Each row is a point. A path goes straight from each point to the next, and from the last back to the first. The post is the endless flat space through its rows: a point in 2 columns, a line in 3, a plane in 4, and so on, so that a path can go around it. How many times does the path go around the post? Going back the other way cancels.
(in the rows, 128 means zero)

Post (2 x 3)
[[154 139  92]
 [ 94 117 161]]
Path (22 x 3)
[[ 76  62 107]
 [120  73 183]
 [ 88 100 197]
 [158 171 140]
 [ 78 143 156]
 [ 58 116 105]
 [145  82 104]
 [162 100 145]
 [167 172 171]
 [120 181 120]
 [111 144  95]
 [117  79 105]
 [157 102 118]
 [148 143 136]
 [128 152 120]
 [152 150  33]
 [106  89 119]
 [114  61  84]
 [137  65 182]
 [182 184 136]
 [131 164 106]
 [ 95 142 102]]
Times around: 4

Post (7 x 8)
[[ 98 164 142 121 158 127  49 123]
 [127 130 134 179 171 130  88 100]
 [134 116 122 152 144 130 249 181]
 [131 159 130 121 162  91  62  53]
 [102 176  90 144 187 148 102  88]
 [ 77 100 116 178  67 127 179 150]
 [117  78  88 143 105  93 144 166]]
Path (28 x 8)
[[100 107  78 141 168 105 134 123]
 [ 96 130 116 165 110 101 163 113]
 [129 177 134 205 107 110 180 127]
 [128 175 127 115  81 112  94 133]
 [ 30 105  65 198  35 188 109 130]
 [139 108 130 114 106 116 146 124]
 [171  94  65 178 103 123 130  74]
 [ 89 140 180  83 112 140 155 112]
 [ 79 147 106  80 138 111 111 142]
 [ 61 161  76 122 160 101 136 108]
 [ 55 140 102 178 148 151 181 127]
 [ 71 153 153 135 148 168 122 138]
 [ 75 183 122 113 179 138  95 104]
 [ 51 174 127 134 122 107 137 141]
 [ 73 147 128 191  91 124 154 135]
 [138  87  68 160  52  82 124 115]
 [149 107 174 192 130 141 183 136]
 [106 105 103  87 126 126 153 141]
 [ 99 100 153 133 166 127 153 147]
 [ 84  96  89 157 130 106  69 146]
 [150 156 140 175 165  80 126 158]
 [152 102  79 198 111  98 179  99]
 [149 123 139 130 115 126 179 142]
 [125 159  63  91 198 145  82  61]
 [153 107 151 138 174 140 121  76]
 [123  72  86 221  55 140 117 141]
 [138 114 131 182 165 157 102 119]
 [121 105 124 125 220 141 124  98]]
Times around: 3

Post (11 x 12)
[[139 166 161 154  76 176 197 112 134 126  74 123]
 [119 236  99 147 127 113 140  63 129 147  94 101]
 [110 141  80 128  86 162 191 147 132  63 123 160]
 [171  91 104 110  99  90 125 114 120 133 166 179]
 [114 135 157  86 121  86  93 135 132 137 141 114]
 [187 163 206 150  83  66  84 140  86  94  82 127]
 [144 121 137 210 140 118  96 153 138 116 120 125]
 [162 138 105 140 118 130 133 115 173  87 108 205]
 [104 213 162 166 133 145 177  97 133 147 150 136]
 [159 174  57 158  89 162 131 167  58 118  52 147]
 [153  94 165 125 120  56  59 108  71 101 128 169]]
Path (27 x 12)
[[183 190  90 179 148 147 130 122 101 105 142 161]
 [163 118 133 164 135 100 140  91 152 135 161 127]
 [198 100 181 106 152  72 116 207 185 160 110 174]
 [200 126 175 138  99  47 119 131 170 202 151 156]
 [152 133 168 122  90  86  99 119 153 104 157 231]
 [134 156 186 142  82 131 104  79  89 143 119 128]
 [169 160 153 112 115  95  67  70 111 141 144 156]
 [123 157 132  86  48 142 118 101 144 147 110 184]
 [ 94 154 111 159 103 159 158 178  96 100  90 137]
 [110 130 123 128 116 132 156 142 139 140  71 136]
 [ 95  93 183  95  90  81 112  89  96 148 158 163]
 [159 161 143 140 118 110  54 151 138  80 118 204]
 [170 112 145 143  97 156 140 124 165 121 117 157]
 [106 218 134 132 128 131 163 155  64  95 150 104]
 [129  93  60 111 160  77 137  86 109 144 122 134]
 [145 149 196 156 136  75 125 111 137 105  92 157]
 [135 122 152 209 115 163 195 121  97 105  91 104]
 [102 200 192 127 136 103 137 129  66  97  98  81]
 [140 130 211 157 145  77 142  93 181 153 127 134]
 [ 93 134  70 125 114 151 161  78 169 151 118 159]
 [142 175  24 169  99 183 157 106 204 162 109 170]
 [108 236 164 128 105 154 137 104 134  89  87 125]
 [117 173 162  75  55  92 100 121  87 132 159 112]
 [155 122  91 170 101 113  73 171 140 133 108 172]
 [103  99 104 213 109 155 146  96  88 137 113 200]
 [163 139  87 124  60 209 177 127 130 165 130 196]
 [145 189 141 139  77 148 126 141  80  65 101 129]]
Times around: 2

Post (17 x 18)
[[150 128 110  93 134 153 102 133 110 117 114 132 103 115  94 154 118 154]
 [126 143 186 144 149 154 170 114 102 170 176 137 114 116 143 169 132 103]
 [152  93 107 137 143  87 124 154  92 161 119  94 135  78 116 141 121 157]
 [122 141 122 139 127 140 107 114 132 152 123 159 147 151 123 112 133 128]
 [129 129  92 134 124  93  96  95 209 143 132 122 119 109 119 122 121  62]
 [122 112 169 131  98 124 121 130 120 149 135  80 106 147 145 140 167 149]
 [155 204 146 110 128  88 164 152 158 115  99 121 114 132 136 133 164 129]
 [116 136 122  74 116 143 150 110 140 156 151 108 109  65  61 134 118 114]
 [143 134 148 122 100 162 174 131 156 145 132 109  80 114 123 144 174 128]
 [126 141 130 161 179 131 113 125 141 130 142  56 107 141  92 139 145 101]
 [134  97 166 188 115 101 108 126 104 132 130 159 120 146 134 121 157 100]
 [127 124 143 112 160 139 156 171 116 106  79 104 128 151 152 152 148 173]
 [158 113  92 109 128 121  97  82 133  98  97 148 113 112 130 103 133 123]
 [123 147 148 148 104 119 159 131 165 147  75 123 105 143 170 123 111 151]
 [170  99 102 103 103 126 155 117 103 136  90 120 101 129 137 133 100 100]
 [113 164 135 164 149 115 115 142  88 119 124  93 127 100 137 168 164 116]
 [144 100  75  87 132 126 111 143 139 120 128 130  74 123 108  93 130 157]]
Path (25 x 18)
[[113 151 190 137 137 127  92 190  43 147 150  54 140 137 147 192 202 156]
 [128 137 178 134 116  87 155 147  97 137  86  91 121 111 158  99 181 143]
 [102 121 143 128 118 157 137  55 128 149 109 113  98 122 150 140 137 123]
 [165 157 108 141 116 130 130 108  88 170 156 135 110 153 102 107 170 113]
 [118 137 131 120 155 130 113 123 119 174 136  87 120 110 106 157 127  99]
 [119 162 116 127 157 136 105 106 207 105 107 111 117  76  99 123 147 140]
 [ 89 185 126 145 136 122 132 169 192 136 178  91 107 103  64 106 154 118]
 [165  23  56 105 132 159  49  94 156 161  99 113  89  99 101  94  43 139]
 [159 106 123  96 108 138 109 137 126 141 134 170  74 103 140 174 129 113]
 [103  99 179 173 147 129 124 138  75  86  86 148 109 179 146 134 167 176]
 [164 112 144 141  56  75 130 100 106 158 132  95 128  93 108 105 155 147]
 [116 149 249 133 135  93 185 164 135 112 110 126 130 141 160 175 144 113]
 [161 150 140 144 157  73 131  99 159 184 113 114 155 103 200 130 128 133]
 [139 187  97  61 172 124 125 118 127 130  95 147 138 132 119 151  86 126]
 [125 171 121 101 194 164 112 163 125  89 128  70  95 118  36 185 140 171]
 [100  99 137 103 115 120 120 124  92 155 135  68 122  91 124 173 146  83]
 [129 135 164 109 105 154 147  95 120  85  76 130  74 122 163 105 177 102]
 [122 112 188  97  77 142 155 103 150 110 157 156  69 104 127 112 136  94]
 [135 140 130 112  99 113 135 148 193 128 104 184 107 124 122 150 115 159]
 [151 114  82  75 131 104 147 135 137 120  73 116  62 118 126 136  89 151]
 [126 125 164 150  98 115  80 172  59 130  91 126 100 168 102 120 166 140]
 [168 170 100 137 132 130 147 138 132 150 134 161 112 113  99 103 142 105]
 [156 157  48 124 131 103 123 174 147 123 104  99 163 119 119 151 146 125]
 [125  94 192 144 116 116 157 126  87 135 108 122 120 149 108 172 149 124]
 [155  62 121 115 104 106 126 123  86 223 125  93 106  96 160 119 124 168]]
Times around: 1
